Each row of a before or after table is a point. The points were changed in one or more steps. Then noise was added and the rows were shuffled. The steps act on how far a point lies along the listed directions, d1 being the first. Write out the steps. A step turns or swaps two directions, mirrors them in a line or flattens them onto one, adds a multiple of one to another, or multiplies one. Angles are multiples of 10 degrees, from the lower direction toward the higher: turns from -170 to 170, lines from 10 to 170 but not 90. Use the fewest steps. Two steps may share a direction if one is a turn and the other turns, adds or multiplies; they go together, in the order done. Otherwise the lowest direction goes first.

Directions:
(1): [-1.2 30.9 -7.2]
(2): [-0.9  7.1 31.0]
(3): [-31.8  -1.3  -0.7]
Before (14 x 3)
[[ -7.9  -4.8  -5.9]
 [ -5.0   0.1  -4.0]
 [  1.4   1.9  -3.8]
 [  5.8   0.4   1.8]
 [  4.8   5.9   0.7]
 [ -2.5  -0.6  -6.4]
 [ -3.9  -7.5  -2.8]
 [  4.4   4.2   0.0]
 [  2.9  -4.7  -3.5]
 [ -1.3   5.6  -5.4]
 [  0.6   0.0 -11.3]
 [ -3.0  -7.2   3.5]
 [  3.1  -2.8  -2.7]
 [ -1.3   4.7  -4.4]]
After (14 x 3)
[[ -6.5  -5.7  -4.2]
 [-10.5  -7.5   3.2]
 [ -8.1  -2.2   7.5]
 [  3.1  -1.2  -3.7]
 [-19.7  -8.4  -0.9]
 [ 14.9   2.7   0.9]
 [  6.5  -5.9   1.8]
 [ -3.1  -0.7  -7.5]
 [  7.3  -4.1   1.0]
 [-12.3  -3.6  -3.0]
 [ 11.3   2.8  -2.6]
 [ -2.7  -0.3  -6.5]
 [ 12.4   4.5  -3.5]
 [  1.7  -8.5  -6.8]]
Steps: turn d1 and d2 by -50 degrees; multiply d3 by 2.5

Directions:
(1): [  8.6 -10.4  -0.8  34.1]
(2): [-1.7 11.6 34.5  4.8]
(3): [  3.9 -32.6  12.6 -10.6]
(4): [-35.4  -6.6  -0.5   6.9]
Before (9 x 4)
[[-1.9  4.8 -2.4  4.3]
 [ 2.4 -2.2  6.2 -8.8]
 [-0.8 -1.7  1.8 -2.6]
 [ 4.0 -6.6  2.8 -2.2]
 [ 0.1 -0.5  1.0  3.0]
 [-0.9  5.0 -1.8  4.1]
 [ 3.9 -1.8  6.5  0.4]
 [ 5.2  9.3 -2.1 -8.1]
 [-2.2  7.7 -2.0 -0.5]]
After (9 x 4)
[[-0.2 -6.2  1.7  1.9]
 [ 1.8 -3.4  2.0  6.9]
 [ 1.1  7.0 -1.2 -5.3]
 [ 0.6 -5.5  3.0  1.8]
 [ 9.9  1.1 -2.1  8.0]
 [ 2.1 12.9  5.6  2.3]
 [-0.9 -0.6  3.2 -2.4]
 [-1.1  3.2  1.2  0.2]
 [ 0.9  7.5 13.4 -1.9]]
Steps: turn d1 and d3 by 130 degrees; multiply d2 by 2.5

Directions:
(1): [ 10.5   1.5  -8.5  22.4 -21.9 -29.2]
(2): [  0.4 -29.3  21.4  22.5  -4.7  13.2]
Before (11 x 6)
[[-1.2  0.9  0.6 -6.4  7.4  7.9]
 [ 0.5 -2.7  3.8 -3.0  3.5  6.7]
 [-2.2  2.9 -5.8 -0.8 -0.6 -7.5]
 [ 1.2 -2.0  2.6  4.0 -0.3  0.5]
 [-1.1 -2.7  2.3  5.7 -3.2 -3.3]
 [-2.3 -2.2  0.0 -4.7  3.3  8.1]
 [-1.9 -0.2  0.8  0.6  0.9  1.7]
 [ 0.0 10.5 -8.1 -5.6 -0.1 -7.8]
 [-0.3 -1.2  3.1 -6.4  5.5  8.2]
 [-0.7 -2.2  0.1  7.9 -0.8 -3.8]
 [ 1.1 -1.2  4.1  7.1 -5.1 -4.0]]
After (11 x 6)
[[-4.6 -3.1  5.0 -5.4  7.6 10.7]
 [ 1.5  7.9 -6.4 -6.5  3.4 -1.6]
 [ 0.5 -2.8  5.4  6.9 -4.1 -1.9]
 [ 1.7  7.6 -5.1 -6.5  0.4 -4.1]
 [-0.6 -4.0  1.3  8.1  0.1 -2.2]
 [ 3.6  5.3 -4.2 -3.1 -1.4 -4.6]
 [-1.6 -3.2  2.9  5.6 -3.2 -2.1]
 [ 0.5  5.8 -7.5 -4.6 -0.9 -2.4]
 [-1.1  1.7 -1.0  0.9 -0.1 -1.3]
 [-5.0 -5.7  2.7 -0.7  4.4  4.2]
 [ 2.2  0.3  0.7  4.1 -1.9 -3.0]]
Steps: swap d1 and d2
